Every row gives one point. Each copy is the shape, with its points in the same order, stretched, turned, moved and blurred by noise. Say if it was mirrored as well.

Shape, 6 rows:
[[-0.43  0.05]
 [-0.11  0.24]
 [ 0.79 -0.21]
 [-0.42  0.29]
 [-0.05 -0.04]
 [ 1.00  0.10]]
Copy 1, 6 rows:
[[-0.18 -0.35]
 [-0.35 -0.09]
 [ 0.09  0.77]
 [-0.40 -0.43]
 [-0.09 -0.03]
 [-0.19  0.92]]
Copy 1 is: only turned
Copy 2 (6 x 2):
[[-0.17  0.55]
 [ 0.10  0.32]
 [-0.10 -1.04]
 [ 0.09  0.71]
 [-0.15  0.04]
 [ 0.27 -1.00]]
Copy 2 is: only turned
Copy 3:
[[-0.09  0.39]
 [-0.03  0.10]
 [-0.52 -0.56]
 [ 0.06  0.36]
 [-0.25  0.10]
 [-0.29 -0.77]]
Copy 3 is: only turned

Shape:
[[-0.09 -0.10  0.07]
 [-0.32  0.09 -0.93]
 [-0.12  0.11  0.29]
 [ 0.03 -0.09 -0.54]
 [-0.30  0.34 -0.46]
 [-0.48 -0.26  0.78]]
Copy 1 (6 x 3):
[[-0.02 -0.14  0.05]
 [ 0.76  0.68 -0.34]
 [-0.29 -0.05  0.39]
 [ 0.64  0.09 -0.29]
 [ 0.43  0.59  0.13]
 [-1.03 -0.13  0.30]]
Copy 1 is: only turned
Copy 2 (6 x 3):
[[ 0.18  0.24  0.15]
 [ 0.68  0.40 -1.01]
 [-0.30  0.31  0.30]
 [ 0.56  0.19 -0.51]
 [ 0.12  0.49 -0.63]
 [-0.24  0.48  1.16]]
Copy 2 is: mirrored
Copy 3:
[[-0.13  0.06  0.08]
 [-0.64 -0.23 -0.84]
 [-0.14  0.30  0.33]
 [-0.20  0.03 -0.55]
 [-0.55  0.23 -0.34]
 [-0.18 -0.14  0.81]]
Copy 3 is: only turned
Copy 4, 6 rows:
[[-0.03 -0.19 -0.07]
 [-0.10 -1.07  0.11]
 [-0.20 -0.04 -0.03]
 [ 0.17 -0.62  0.12]
 [-0.28 -0.73  0.14]
 [-0.20  0.24 -0.63]]
Copy 4 is: mirrored

Shape (10 x 4):
[[ 0.44  0.19 -0.56 -0.33]
 [-0.52 -0.53 -0.25 -0.51]
 [ 0.01  0.66  0.25 -0.15]
 [-0.69  0.05 -0.07 -0.49]
 [-0.34  0.45  0.23  0.02]
 [-0.90 -0.11  0.49  0.44]
 [ 0.22  0.25  0.15  0.30]
 [-0.84  0.57  0.14  0.34]
 [ 0.48  0.29 -0.29 -0.36]
 [-0.52 -0.31 -0.24 -0.67]]
Copy 1, 10 rows:
[[-0.02  0.39 -0.77  0.24]
 [-0.16 -0.08 -0.32 -0.43]
 [-0.51  0.80 -0.10  0.11]
 [-0.77  0.16 -0.13 -0.36]
 [-0.59  0.40  0.16  0.17]
 [-0.36  0.06  0.74 -0.03]
 [ 0.03  0.50  0.13  0.30]
 [-0.72  0.17  0.49  0.30]
 [-0.08  0.53 -0.69 -0.01]
 [-0.50  0.04 -0.42 -0.51]]
Copy 1 is: only turned
Copy 2 (10 x 4):
[[ 0.40  0.30  0.02 -0.33]
 [-0.39  0.60  0.36  0.06]
 [ 0.73  0.27 -0.38  0.74]
 [-0.01  0.70 -0.21  0.59]
 [ 0.30  0.22 -0.50  0.75]
 [-0.43 -0.09 -0.44  0.84]
 [ 0.32 -0.22 -0.19  0.29]
 [-0.02  0.08 -1.12  0.91]
 [ 0.60  0.28  0.10 -0.06]
 [-0.15  0.77  0.23  0.22]]
Copy 2 is: only turned

Shape (9 x 4):
[[ 0.17 -0.23  0.30  0.12]
 [-0.11  0.19  0.24 -0.43]
 [ 0.15 -0.35 -0.23  0.20]
 [ 0.08 -0.05  0.07 -0.01]
 [-0.63 -0.41  0.23  0.22]
 [ 0.51  1.13 -0.52 -0.29]
 [-0.39 -0.40  0.13 -0.20]
 [ 0.45 -0.32 -0.10  0.08]
 [-0.06 -0.40 -1.01  0.04]]
Copy 1 (9 x 4):
[[ 0.13  0.34 -0.25  0.24]
 [-0.21  0.55  0.54 -0.15]
 [ 0.12 -0.33 -0.30  0.17]
 [-0.07  0.15  0.00 -0.02]
 [-0.35  0.36 -0.28  0.66]
 [-0.54 -0.41  0.60 -1.58]
 [-0.05  0.33  0.20  0.50]
 [ 0.35 -0.20 -0.17  0.08]
 [-0.03 -1.23 -0.01 -0.01]]
Copy 1 is: only turned
Copy 2:
[[-0.20  0.14 -0.31 -0.06]
 [ 0.34 -0.11  0.10  0.04]
 [-0.33  0.73 -0.20  0.07]
 [-0.02  0.31 -0.04 -0.02]
 [-0.40  0.28  0.02  0.72]
 [ 0.54  0.61  0.64 -1.13]
 [ 0.02  0.31 -0.16  0.66]
 [-0.15  0.55 -0.41 -0.14]
 [-0.25  1.71  0.04  0.42]]
Copy 2 is: mirrored
Copy 3:
[[ 0.08  0.14 -0.12 -0.39]
 [-0.55  0.30  0.06  0.00]
 [ 0.11 -0.34 -0.15 -0.10]
 [-0.08  0.06 -0.01 -0.13]
 [ 0.15  0.36 -0.89 -0.35]
 [-0.28  0.17  1.15  1.00]
 [-0.32  0.15 -0.63 -0.23]
 [-0.09 -0.37  0.16 -0.19]
 [-0.12 -0.79 -0.39  0.69]]
Copy 3 is: mirrored

Shape, 12 rows:
[[ 0.74  0.34  0.05  0.26  0.60  0.62]
 [-0.34 -0.58 -0.08 -0.38 -0.05  0.05]
 [-0.07 -0.60 -0.16 -0.29  0.21 -0.10]
 [ 0.56  0.09  0.53  0.43  0.48  0.30]
 [ 0.17  0.82  0.04  0.22 -0.53  0.56]
 [-0.38 -0.70 -0.40 -0.11  0.02  0.09]
 [ 0.11 -0.67  0.16  0.16  0.18 -0.29]
 [ 0.23 -0.11 -0.30 -0.27 -0.26  0.02]
 [-0.34 -0.20 -0.52 -0.25 -0.23  0.16]
 [-0.42  0.14 -0.12 -0.66  0.06  0.25]
 [-0.49 -0.44 -0.39 -0.40 -0.35  0.57]
 [ 0.78  0.07  0.42  0.06 -0.28  0.43]]
Copy 1, 12 rows:
[[ 0.03  0.75 -0.93  0.24  0.40  0.22]
 [-0.08 -0.23  0.30 -0.86 -0.19 -0.24]
 [ 0.35  0.03  0.23 -0.74  0.00 -0.16]
 [-0.11  0.93 -0.56 -0.02  0.67 -0.16]
 [-0.90  0.03 -0.41  0.65 -0.53  0.03]
 [ 0.20 -0.39  0.16 -0.75 -0.38 -0.54]
 [ 0.41  0.54  0.39 -0.60  0.29 -0.55]
 [ 0.01  0.12 -0.01 -0.26 -0.63  0.09]
 [-0.01 -0.55  0.08 -0.32 -0.64 -0.12]
 [-0.45 -0.56  0.10 -0.47 -0.13  0.54]
 [-0.33 -0.74 -0.29 -0.85 -0.80 -0.30]
 [-0.37  1.08 -0.40 -0.16 -0.15 -0.05]]
Copy 1 is: mirrored
Copy 2:
[[ 0.40 -0.62  0.44  1.05  0.04 -0.05]
 [ 0.11  0.22 -0.30 -0.84 -0.04  0.21]
 [-0.07  0.02  0.07 -0.75  0.05  0.18]
 [ 0.09 -0.72  0.10  0.90  0.26  0.06]
 [ 0.48 -0.09 -0.44  0.85 -0.53 -0.61]
 [ 0.00 -0.04 -0.16 -1.11  0.34 -0.08]
 [-0.53 -0.37  0.07 -0.41  0.24  0.10]
 [ 0.02  0.01 -0.01 -0.44 -0.40 -0.28]
 [ 0.27  0.37 -0.32 -0.94 -0.14 -0.34]
 [ 0.57  0.76 -0.35 -0.19 -0.39  0.05]
 [ 0.72  0.07 -0.66 -1.08  0.06 -0.10]
 [ 0.25 -0.72 -0.13  0.80 -0.40  0.03]]
Copy 2 is: only turned

Shape:
[[-0.37  0.16  0.22 -0.47 -0.40 -0.09  0.18 -0.21]
 [ 0.54  0.76 -0.30 -0.27 -0.19  0.28 -0.43  0.16]
 [-0.48 -0.26  0.08 -0.08 -0.56 -0.10  0.49 -0.38]
 [ 0.16  0.73 -0.13 -0.01 -0.76  0.20 -1.01  0.25]
 [-0.26  0.68  0.28 -0.06 -0.26  0.67 -0.25  0.19]
 [-0.22 -0.55  0.48  0.08  0.33  0.27  0.22 -0.10]
 [-0.13 -0.39  0.12  0.47  0.12  0.27  0.59  0.16]
 [-0.50 -0.70  0.08  0.10 -0.03 -0.58  0.27 -0.20]
 [-0.08 -0.27  0.64  0.57  0.02  0.15  0.22  0.37]
 [-0.16 -0.37  0.22  0.78  0.20  0.45  0.14 -0.35]
 [-0.09  0.00  0.25  0.22  0.19  0.52 -0.33  0.12]
 [-0.08  0.24 -0.25 -0.36 -0.54  0.65 -0.54  0.38]
 [-0.65  0.10  0.08 -0.23 -0.12 -0.26  0.18 -0.28]
 [ 0.54  0.22  0.41  0.01 -0.31  0.70 -0.48  0.03]]
Copy 1, 14 rows:
[[ 0.47  0.04  0.55  0.00 -0.20 -0.01  0.53 -0.21]
 [-0.95  0.05  0.67  0.23  0.15 -0.38 -0.42  0.16]
 [ 0.51 -0.31  0.01 -0.25 -0.23 -0.19  1.12 -0.05]
 [-1.27  0.06  0.93  0.11 -0.34  0.32  0.07  0.74]
 [-0.76  0.22  0.68 -0.62  0.42  0.27  0.10  0.14]
 [ 0.47 -0.38 -0.58 -0.47  0.44  0.37  0.05 -0.13]
 [ 0.07 -0.30 -0.80 -0.19  0.63 -0.16  0.66 -0.03]
 [ 0.80 -0.16 -0.75  0.07 -0.41  0.15  0.76  0.15]
 [-0.29 -0.29 -0.60 -0.04  0.67  0.62  0.59 -0.08]
 [-0.32 -0.75 -0.83 -0.79  0.22 -0.09  0.22  0.10]
 [-0.51 -0.09 -0.17 -0.50  0.52  0.28 -0.29  0.38]
 [-0.47  0.15  0.74 -0.21  0.23 -0.03  0.14  0.88]
 [ 0.50  0.21 -0.10 -0.17 -0.39 -0.06  0.56 -0.18]
 [-0.81 -0.66  0.57 -0.11  0.42  0.34 -0.43  0.33]]
Copy 1 is: mirrored
Copy 2:
[[ 0.35  0.54 -0.25  0.15  0.11  0.15  0.11 -0.18]
 [ 0.55 -0.23  0.29  0.80 -0.20  0.46 -0.31  0.59]
 [ 0.32  0.34 -0.20 -0.32 -0.12  0.11  0.06 -0.80]
 [ 0.97 -0.12  0.63  1.29 -0.82 -0.21 -0.09  0.64]
 [ 0.76 -0.39 -0.37  0.80 -0.46 -0.17 -0.04  0.34]
 [-0.16 -0.35 -0.20 -0.60  0.01 -0.20  0.59 -0.38]
 [-0.12 -0.81  0.07 -0.51 -0.07  0.19  0.39 -0.81]
 [-0.35  0.31  0.13 -0.53  0.07 -0.12  0.27 -0.92]
 [ 0.04 -0.92  0.31  0.03 -0.03 -0.25  0.86 -0.70]
 [ 0.18 -0.94  0.11 -0.70 -0.43 -0.43 -0.03 -0.65]
 [ 0.19 -0.68  0.06  0.13 -0.44 -0.34  0.20  0.08]
 [ 0.58 -0.18  0.10  0.81 -0.88  0.20  0.11  0.69]
 [ 0.05  0.54 -0.38  0.10  0.06 -0.15 -0.25 -0.40]
 [ 0.96 -0.68  0.31  0.23 -0.32 -0.09  0.44  0.41]]
Copy 2 is: mirrored
